Each wall is flat, endless, passes through zero and stands at right angles to its row. A trip goes straight from one point to another. Which walls does it cross, in order?

Walls:
(1): [-3.2 -2.8  0.1]
(2): [-1.6  0.7 -4.5]
(3): [-3.6  5.8  0.2]
(4): [-0.4 -0.5  7.4]
(5): [ 0.3 -3.4  3.5]
(6): [-3.0  0.2 -0.9]
(7): [6.3 1.0 4.8]
Trips:
[ 1.3 -1.3 -9.0] to [-3.7  4.9 -5.6] -> 3
[-1.0 -4.4  0.6] to [-2.3  0.1  2.7] -> 3
[-4.7  3.2  9.2] to [0.8 3.5 0.6] -> 1, 5, 6
[ 1.1 -5.9 -2.1] to [ 8.2 -2.9  4.6] -> 2, 7, 4, 1
[-3.0 -1.0  1.6] to [-3.0 -2.5  3.9] -> 3
[-1.8 -5.8  1.7] to [-6.1  1.9 -5.4] -> 2, 4, 3, 5

Walls:
(1): [-3.0 -7.8  8.1  5.3 -4.3  4.0 -0.9 -1.8  2.9  5.2  0.1]
(2): [ 3.7  2.4 -2.2 -1.5 -1.0  5.7  0.2  3.3 -4.6  4.5  5.5]
(3): [ 4.9 -0.3  2.4  0.0 -4.4 -0.2 -6.7  2.9  5.8  5.2  2.7]
(4): [-4.1  8.6  1.4 -1.4  0.2  5.8 -0.8  7.5 -0.5 -1.9  0.2]
(5): [ 1.2 -7.7  1.4  0.1 -0.7 -1.0 -0.2 -3.9 -1.8 -3.2  0.3]
Trips:
[ 1.6  7.5  2.1 -7.3  5.5 -6.3  1.1  5.1  6.7 -7.3 -1.9] to [ 1.0 -4.8 -5.1 -1.5  3.1  7.7 -0.8 -0.4  1.1 -8.8  3.3] -> 5, 2
[ 0.6  6.3  1.8 -0.1 -0.4 -2.2 -1.7 -0.5 -3.4 -0.9  0.7] to [-2.5  2.7  2.1  1.2  1.9  8.2  1.3 -7.7 -0.7 -0.8  3.3] -> 1, 5
[-1.1 -3.0  4.7  6.0  3.4  1.2 -2.5 -6.3 -2.2  0.5  4.0] to [ 0.9 -5.9  0.8 -0.8  6.9 -4.1 -4.2  4.8 -4.2 -1.6 -0.8] -> 1
[ 2.5 -6.5 -1.7 -2.5  6.5 -5.0 -0.6 -0.2 -7.3 -0.3 -1.1] to [ 2.8  2.7 -2.0 -5.4 10.3 -3.6  0.4 -0.5 -7.2  1.9 -5.5] -> 2, 5
[-4.7 -4.8  0.6 -0.5  4.7  5.4  1.4  0.8 -3.5 -2.3 -6.0] to [ 6.4 -6.0 -3.8 -0.8 -3.8  0.6  0.2  3.2  8.6 -1.0  1.9] -> 4, 3, 2
[ 3.6 -1.4  6.5 -6.6  5.8 -1.1  3.4  5.7  4.9  6.2  0.5] to [-5.8 -1.5 -5.8 -5.0 -1.5 -6.7 -7.9 -1.5  1.6 -5.5  3.8] -> 1, 2, 4, 5

Walls:
(1): [ -3.8   3.9  -1.4  -6.1  -1.0   6.0  -6.9   5.2   0.7   6.5   0.2   0.9
  -3.4  -1.0  -0.3  -7.5   7.4   1.5  -3.8 -10.7]
(2): [-0.4 -5.4  1.2 -1.9  3.6  0.4 -2.3  5.2  3.4 -2.3 -2.6  5.4  7.9  5.6
  0.1  0.9 -1.1 -6.3  7.6 -3.5]
(3): [-3.5 -0.9 -1.9  0.1  5.9  0.8  0.2 -0.1 -8.1  5.2 -4.4  1.5 -0.9 -1.6
 -7.9 11.7 -1.6  1.9 -5.2  7.8]
(4): [ 0.4 -2.2 -7.3  2.1 -1.3  3.1 -4.9 12.3 -0.8  2.8 -2.8 -2.2  2.4 -5.6
  2.5 -7.2  0.2  0.3  0.8  2.2]
(5): [ 0.0  1.8  1.1 -3.5 -0.9 -0.9 -1.1 -2.4  9.1 -4.6 -5.9  1.3 -9.4 -2.4
 -1.5  5.0 -3.5 -0.5 11.3 -3.5]
(6): [  1.2   0.3  -5.5   1.2  -2.1  -4.0   4.7   5.1   5.7  -2.1  -2.2  -4.3
 -10.6  -1.5   4.5  -2.7  -2.7   0.3   2.4  -5.7]
(7): [-4.6 -1.8 -1.2 -3.1 -5.1 -2.4  4.7  6.5  1.2  5.1 -0.3  5.8  4.1  3.7
  0.1  1.7  7.8  2.9  8.0  4.9]
(8): [  4.5  -1.3  -0.5  -1.3  -7.0  -2.1  -1.0  -2.0  11.6   8.4   4.3  -1.4
   2.2 -10.4  -2.8   0.4  -5.2   1.8   3.1  -7.6]
(9): [-5.0 -7.0 -3.1  3.9 -1.7  1.4  3.1 -1.7 -0.4  2.8 -2.9 -2.2  5.0  3.2
 -2.1 -1.4  1.5 -1.0 -7.8  2.9]
Trips:
[ 0.6 -2.5 -2.1  0.6  2.8 -6.8  0.4 -8.3  1.1 -7.6 -1.7  2.5 -4.6  4.7
 -5.7  2.5 -1.9 -0.7  1.7 -1.5] to [-5.5  8.9  0.6 -7.3  6.0 -5.9  2.7  6.9 -5.1  0.4  0.0  5.6 -6.4  5.8
 -6.6 -2.0 -3.2 -0.1 -0.2 -1.0] -> 7, 1
[  2.8  -3.0   1.6  -2.5   6.1   6.0   3.6  -2.0   6.3   2.8   4.7  -3.5
  -3.5   5.7  -7.7  -6.7 -12.2  -3.5   4.4  -2.5] to [-1.5 -5.5 -2.6 -5.6 -5.6 -3.7 -5.2  3.7 -1.6 -2.7 -3.3  1.3 -1.3  1.2
  0.6 -0.3  5.0  0.2  0.8 -0.3] -> 1, 4, 7, 9, 8
[  2.0  -1.2   0.9   6.8  -1.2   0.0  -4.9   2.2  -0.1  -5.1  -0.4   2.2
  -6.6  -1.2   4.6 -12.3   7.0  -5.1   0.3  -9.1] to [ 2.3 -4.6  3.4 -2.6  0.6  4.1 -5.6  4.1 -7.9 -3.7  3.0  4.5 -0.2  0.3
  4.2  0.6  3.4  6.0  4.6  3.0] -> 5, 7, 6, 3
